Each row is a point. Any point is a mix of the corners, with weights that add up to 1. It lies inside the corners' shape when no weight is negative. Is each point inside? If not, which corners have a negative weight?
(in the rows, 100 means zero)

Corners:
(1): 131; 57; 115
(2): 5; 124; 100
(3): 158; 79; 103
(4): 137; 151; 140
Points:
66; 134; 120 -> outside (3)
162; 78; 125 -> outside (2)
77; 111; 116 -> outside (3)
132; 125; 131 -> inside
88; 135; 123 -> inside
29; 118; 103 -> inside
110; 60; 108 -> outside (4)

Corners:
(1): 118; 79; 71; 56
(2): 134; 92; 5; 120
(3): 56; 67; 92; 121
(4): 134; 109; 162; 65
(5): 94; 46; 195; 57
Points:
120; 92; 35; 103 -> outside (5)
97; 70; 65; 102 -> outside (4)
91; 73; 135; 68 -> outside (2)
117; 80; 71; 65 -> inside
116; 87; 119; 83 -> inside

Corners:
(1): 108; 70; 55; 179; 124; 125; 103; 52
(2): 135; 125; 96; 92; 124; 100; 113; 128
(3): 95; 98; 48; 70; 92; 87; 94; 150
(4): 124; 89; 63; 143; 101; 106; 79; 93
(5): 137; 98; 98; 96; 5; 114; 112; 30
(6): 100; 132; 94; 66; 112; 140; 89; 133
(7): 55; 108; 98; 129; 105; 114; 79; 95
(8): 110; 33; 73; 112; 121; 76; 77; 143
(9): 141; 82; 110; 118; 57; 106; 107; 133
Points:
122; 113; 92; 96; 101; 110; 104; 112 -> inside
92; 83; 87; 149; 129; 118; 92; 98 -> outside (3, 4, 5)
97; 100; 60; 123; 92; 112; 86; 88 -> outside (2, 8, 9)
116; 103; 68; 98; 124; 103; 92; 132 -> outside (5, 7, 9)
101; 123; 79; 81; 104; 102; 97; 147 -> outside (1, 5, 8)
93; 94; 87; 104; 91; 114; 91; 114 -> outside (2, 4)
145; 87; 90; 122; 88; 110; 101; 95 -> outside (3, 7)
114; 72; 70; 94; 103; 100; 94; 111 -> outside (4, 7, 9)

Corners:
(1): 144; 7; 104; 107; 149; 108; 10; 92; 92
(2): 77; 122; 80; 59; 44; 166; 126; 72; 114
(3): 70; 96; 136; 96; 154; 59; 133; 104; 82
(4): 164; 9; 41; 111; 195; 71; 66; 139; 56
(5): 103; 116; 117; 146; 35; 114; 98; 152; 110
(6): 103; 119; 81; 87; 96; 89; 181; 30; 128
(7): 130; 129; 120; 99; 127; 118; 112; 121; 112
(8): 65; 120; 118; 90; 132; 48; 140; 118; 153
(9): 106; 99; 164; 82; 18; 106; 104; 127; 118
(10): 117; 164; 75; 72; 124; 19; 113; 54; 133
Points:
117; 77; 95; 88; 129; 91; 95; 92; 102 -> outside (5)
99; 131; 116; 74; 85; 78; 118; 82; 142 -> outside (3, 4, 5)
91; 128; 96; 78; 87; 79; 126; 64; 130 -> outside (4, 7)
100; 116; 109; 89; 75; 99; 120; 105; 114 -> outside (1)
107; 96; 102; 86; 116; 79; 121; 86; 116 -> outside (5)

Corners:
(1): 112; 88; 127; 126; 162; 79; 21; 85; 138; 88; 152; 125
(2): 39; 149; 73; 78; 95; 64; 114; 92; 108; 76; 121; 88
(3): 68; 164; 64; 118; 93; 164; 129; 49; 78; 125; 115; 115
(4): 83; 123; 90; 89; 155; 90; 141; 120; 152; 66; 97; 71
(5): 98; 145; 76; 168; 27; 130; 128; 110; 122; 125; 67; 143
(6): 125; 96; 149; 107; 114; 83; 46; 85; 58; 99; 150; 67
(7): 121; 55; 49; 85; 38; 106; 111; 76; 159; 98; 44; 137
(8): 151; 115; 97; 82; 150; 52; 37; 123; 96; 80; 94; 121
(9): 152; 116; 117; 66; 109; 64; 50; 73; 148; 55; 149; 92
(10): 71; 133; 80; 123; 67; 164; 115; 132; 77; 113; 140; 143
(11): 139; 65; 5; 144; 27; 80; 119; 109; 154; 140; 64; 144
(12): 39; 154; 128; 74; 137; 99; 126; 100; 90; 143; 150; 116
(13): 154; 83; 53; 88; 57; 93; 40; 116; 152; 136; 78; 85
Points:
79; 142; 102; 93; 120; 103; 96; 98; 102; 93; 130; 95 -> outside (7, 11)
93; 118; 64; 122; 88; 109; 108; 103; 118; 98; 84; 134 -> outside (6, 9, 12, 13)
87; 140; 83; 117; 64; 140; 100; 110; 72; 129; 104; 126 -> outside (1, 4, 9, 11)
128; 102; 59; 119; 58; 123; 80; 105; 130; 135; 94; 155 -> outside (2, 4, 6)
112; 115; 96; 93; 97; 95; 77; 97; 121; 100; 114; 101 -> outside (11)
99; 110; 84; 108; 86; 104; 100; 93; 119; 108; 112; 113 -> outside (8)
125; 102; 79; 104; 88; 91; 77; 96; 125; 93; 103; 111 -> outside (12)
94; 114; 75; 102; 92; 99; 103; 102; 126; 110; 105; 122 -> outside (6)
101; 120; 90; 103; 91; 103; 83; 94; 107; 109; 121; 116 -> outside (4)

Corners:
(1): 95; 120; 121; 75; 88; 101; 92; 121; 101; 108; 109; 81; 91; 103; 92; 93; 78; 107
(2): 92; 87; 72; 88; 118; 104; 110; 104; 116; 91; 87; 82; 72; 83; 95; 100; 82; 74
(3): 87; 116; 79; 73; 87; 108; 105; 93; 127; 90; 117; 94; 100; 93; 99; 110; 80; 78
(4): 103; 97; 195; 98; 110; 98; 107; 126; 86; 109; 78; 82; 50; 116; 98; 92; 117; 77
(5): 91; 111; 89; 124; 108; 118; 101; 93; 128; 99; 118; 97; 109; 90; 92; 93; 96; 99
(6): 93; 121; 84; 68; 101; 102; 112; 102; 92; 91; 102; 82; 86; 103; 78; 112; 71; 81
(7): 94; 107; 102; 109; 88; 107; 88; 97; 126; 103; 117; 98; 90; 94; 77; 103; 149; 75
(8): 92; 98; 87; 135; 102; 70; 95; 101; 107; 93; 92; 82; 80; 86; 97; 117; 92; 116
(9): 112; 108; 94; 90; 89; 98; 88; 88; 121; 103; 124; 86; 98; 76; 74; 119; 163; 108
(10): 120; 98; 89; 89; 97; 106; 92; 117; 101; 96; 113; 106; 111; 95; 91; 92; 84; 108
(11): 111; 115; 78; 80; 103; 110; 102; 95; 126; 127; 112; 113; 104; 80; 96; 102; 77; 99
(12): 96; 92; 83; 136; 75; 90; 96; 87; 108; 95; 115; 77; 83; 85; 83; 109; 144; 101
(13): 104; 19; 72; 100; 136; 110; 134; 100; 92; 112; 38; 113; 72; 113; 84; 86; 87; 107
(14): 90; 122; 120; 105; 91; 110; 89; 114; 97; 113; 107; 105; 98; 86; 93; 111; 99; 100
(15): 93; 122; 150; 88; 100; 122; 85; 99; 86; 102; 110; 103; 98; 111; 93; 88; 95; 80
(16): 89; 114; 83; 84; 92; 103; 105; 99; 108; 90; 99; 77; 71; 113; 104; 105; 100; 89
(17): 106; 109; 92; 116; 102; 93; 106; 108; 94; 91; 66; 78; 99; 88; 83; 96; 70; 92
(18): 89; 101; 58; 68; 108; 93; 123; 103; 109; 100; 109; 93; 108; 94; 100; 96; 72; 90
(19): 100; 106; 59; 83; 102; 101; 122; 95; 106; 89; 102; 109; 103; 90; 99; 79; 66; 116
Points:
94; 112; 87; 93; 94; 95; 104; 104; 110; 95; 112; 86; 96; 89; 89; 103; 97; 93 -> outside (11, 13, 15, 16)
101; 90; 68; 101; 110; 100; 118; 101; 111; 93; 92; 97; 93; 94; 99; 94; 67; 101 -> outside (1, 7, 9, 14, 15)
97; 108; 94; 80; 105; 110; 106; 105; 105; 101; 101; 96; 96; 97; 95; 101; 82; 86 -> outside (1, 7, 8, 12, 19)
97; 97; 103; 82; 102; 114; 100; 105; 110; 101; 108; 98; 91; 102; 87; 98; 111; 83 -> outside (8, 11, 12, 17, 19)

Corners:
(1): 101; 94; 96; 109; 81; 97; 87; 90; 116; 110; 105; 101; 107; 90; 98; 94; 93; 92; 105; 98
(2): 110; 103; 86; 110; 82; 86; 96; 117; 108; 82; 103; 84; 143; 111; 104; 104; 85; 84; 103; 109
(3): 100; 111; 101; 111; 102; 107; 119; 88; 79; 76; 80; 99; 92; 90; 78; 99; 99; 96; 110; 103
(4): 106; 99; 121; 90; 101; 100; 108; 106; 106; 93; 90; 107; 80; 109; 107; 86; 100; 94; 97; 84
(5): 93; 102; 110; 96; 99; 107; 74; 83; 111; 110; 95; 78; 90; 88; 107; 108; 96; 103; 112; 85
(6): 91; 109; 97; 109; 90; 92; 106; 86; 108; 104; 105; 78; 129; 95; 102; 89; 75; 99; 102; 94
(7): 87; 100; 102; 91; 162; 105; 103; 94; 91; 103; 81; 101; 86; 92; 110; 104; 111; 114; 114; 90
(8): 110; 110; 90; 99; 95; 104; 109; 95; 112; 110; 112; 91; 82; 90; 100; 99; 93; 92; 108; 92
(9): 103; 87; 118; 111; 97; 118; 112; 92; 108; 5; 76; 113; 85; 99; 104; 97; 105; 109; 110; 103
(10): 115; 108; 90; 92; 92; 117; 109; 105; 113; 103; 85; 101; 96; 102; 87; 93; 98; 102; 96; 90
(11): 100; 111; 96; 116; 96; 92; 110; 94; 108; 84; 88; 106; 116; 84; 101; 108; 102; 105; 108; 161
(12): 103; 114; 104; 103; 90; 93; 109; 103; 113; 98; 104; 111; 85; 95; 101; 103; 96; 109; 112; 97
(13): 100; 116; 91; 100; 114; 94; 108; 96; 112; 110; 109; 85; 97; 86; 99; 96; 114; 103; 101; 89
(14): 111; 98; 98; 113; 97; 106; 107; 94; 93; 81; 94; 108; 100; 91; 107; 102; 106; 109; 105; 110
(15): 98; 107; 132; 118; 84; 104; 78; 83; 107; 93; 96; 109; 115; 85; 104; 106; 81; 85; 95; 103
(16): 105; 111; 94; 95; 86; 100; 108; 96; 115; 108; 96; 96; 130; 96; 100; 101; 97; 92; 112; 105
(17): 85; 88; 87; 76; 96; 110; 96; 157; 98; 102; 109; 111; 84; 117; 108; 100; 102; 106; 106; 107
(18): 100; 99; 114; 80; 87; 93; 94; 76; 107; 101; 103; 90; 102; 99; 86; 111; 72; 98; 76; 95
(19): 74; 84; 77; 64; 105; 110; 91; 103; 123; 113; 107; 100; 73; 129; 100; 102; 113; 97; 74; 84
(20): 107; 103; 99; 104; 88; 116; 107; 93; 121; 97; 120; 83; 123; 127; 98; 95; 97; 94; 102; 94
(21): 91; 107; 97; 102; 82; 103; 46; 79; 106; 105; 103; 101; 147; 94; 108; 94; 95; 90; 103; 109
Points:
99; 104; 101; 100; 96; 101; 93; 95; 111; 99; 100; 97; 107; 97; 104; 100; 96; 99; 103; 102 -> outside (3)
95; 105; 97; 101; 99; 101; 100; 96; 109; 86; 104; 94; 118; 103; 101; 101; 95; 98; 104; 107 -> outside (1, 4, 5, 10, 14)
100; 105; 101; 104; 88; 106; 94; 97; 110; 109; 102; 101; 97; 95; 100; 96; 97; 98; 102; 100 -> outside (2, 7, 9, 16, 18)
97; 105; 96; 94; 107; 101; 108; 103; 102; 105; 94; 96; 87; 97; 98; 101; 98; 103; 97; 99 -> outside (1, 9, 16, 20, 21)

Corners:
(1): 87; 110; 89; 77; 86; 85; 103; 117; 105; 72; 100; 111; 107; 92; 88; 155; 108; 108; 116; 89
(2): 122; 77; 70; 91; 86; 111; 100; 109; 105; 110; 103; 102; 131; 100; 91; 101; 72; 57; 107; 112
(3): 72; 111; 99; 94; 68; 136; 89; 56; 90; 109; 90; 104; 78; 80; 87; 80; 122; 105; 113; 103
(4): 80; 102; 93; 91; 93; 115; 101; 74; 95; 103; 80; 82; 85; 115; 116; 114; 77; 100; 104; 77
(5): 122; 95; 98; 99; 68; 93; 71; 115; 111; 63; 155; 105; 94; 96; 92; 74; 125; 91; 80; 100
(6): 103; 122; 96; 102; 78; 101; 105; 113; 101; 98; 81; 82; 109; 106; 90; 85; 87; 98; 86; 121
(7): 77; 93; 75; 92; 104; 118; 75; 110; 77; 65; 97; 101; 86; 93; 77; 74; 108; 105; 92; 111
(8): 148; 112; 108; 92; 101; 104; 115; 114; 138; 107; 87; 89; 90; 85; 138; 94; 78; 84; 100; 114
(9): 90; 71; 89; 97; 103; 117; 116; 114; 122; 85; 124; 97; 89; 85; 90; 155; 96; 100; 83; 103
(10): 81; 107; 106; 90; 98; 104; 68; 107; 110; 102; 100; 109; 93; 72; 126; 89; 109; 103; 110; 119
(11): 90; 101; 106; 104; 103; 91; 98; 98; 88; 99; 89; 68; 90; 69; 118; 115; 114; 107; 122; 85
(12): 128; 106; 110; 101; 104; 117; 57; 73; 70; 91; 91; 100; 84; 152; 70; 74; 101; 101; 106; 111
(13): 85; 42; 77; 117; 92; 117; 102; 47; 85; 85; 84; 113; 112; 88; 92; 80; 83; 101; 72; 106
(14): 90; 120; 108; 85; 96; 85; 96; 103; 96; 118; 78; 87; 102; 71; 95; 108; 74; 67; 108; 110
(15): 104; 70; 92; 132; 91; 103; 107; 110; 90; 104; 92; 120; 85; 78; 96; 107; 70; 110; 73; 94
(16): 67; 95; 60; 81; 106; 77; 100; 70; 76; 110; 94; 95; 85; 92; 84; 96; 79; 105; 104; 102
(17): 95; 83; 31; 107; 114; 137; 114; 38; 107; 82; 74; 106; 113; 99; 80; 96; 98; 102; 54; 108
(18): 80; 112; 114; 80; 106; 107; 118; 117; 95; 115; 93; 100; 103; 80; 95; 106; 104; 109; 103; 89
(19): 82; 113; 93; 126; 123; 123; 119; 116; 97; 96; 81; 89; 87; 98; 95; 74; 84; 66; 109; 110
(20): 87; 108; 87; 78; 75; 121; 93; 102; 87; 110; 88; 98; 91; 111; 103; 88; 109; 67; 103; 127
(21): 133; 5; 66; 118; 124; 98; 96; 96; 163; 91; 101; 113; 80; 79; 92; 87; 87; 88; 46; 107
Points:
105; 95; 93; 99; 99; 102; 99; 99; 103; 100; 92; 95; 96; 97; 103; 102; 87; 92; 96; 104 -> outside (3, 7)
93; 101; 99; 90; 85; 105; 91; 104; 91; 99; 102; 100; 96; 90; 94; 102; 99; 96; 106; 108 -> outside (4, 17, 19, 21)
96; 105; 95; 94; 87; 112; 90; 97; 91; 93; 90; 99; 102; 93; 100; 88; 100; 98; 98; 107 -> outside (9, 16, 19, 21)
88; 84; 93; 110; 107; 96; 90; 99; 94; 86; 95; 94; 84; 94; 97; 100; 88; 102; 94; 98 -> outside (2, 3, 8, 17, 18, 20)
108; 78; 87; 103; 99; 101; 100; 93; 102; 95; 95; 93; 97; 91; 94; 98; 85; 100; 81; 101 -> outside (1, 3, 10, 19, 20)
100; 95; 91; 99; 97; 107; 97; 102; 105; 98; 95; 98; 92; 92; 100; 98; 94; 93; 94; 104 -> outside (13)
101; 96; 89; 98; 96; 106; 98; 102; 103; 94; 98; 99; 97; 91; 96; 94; 95; 91; 97; 109 -> outside (4)
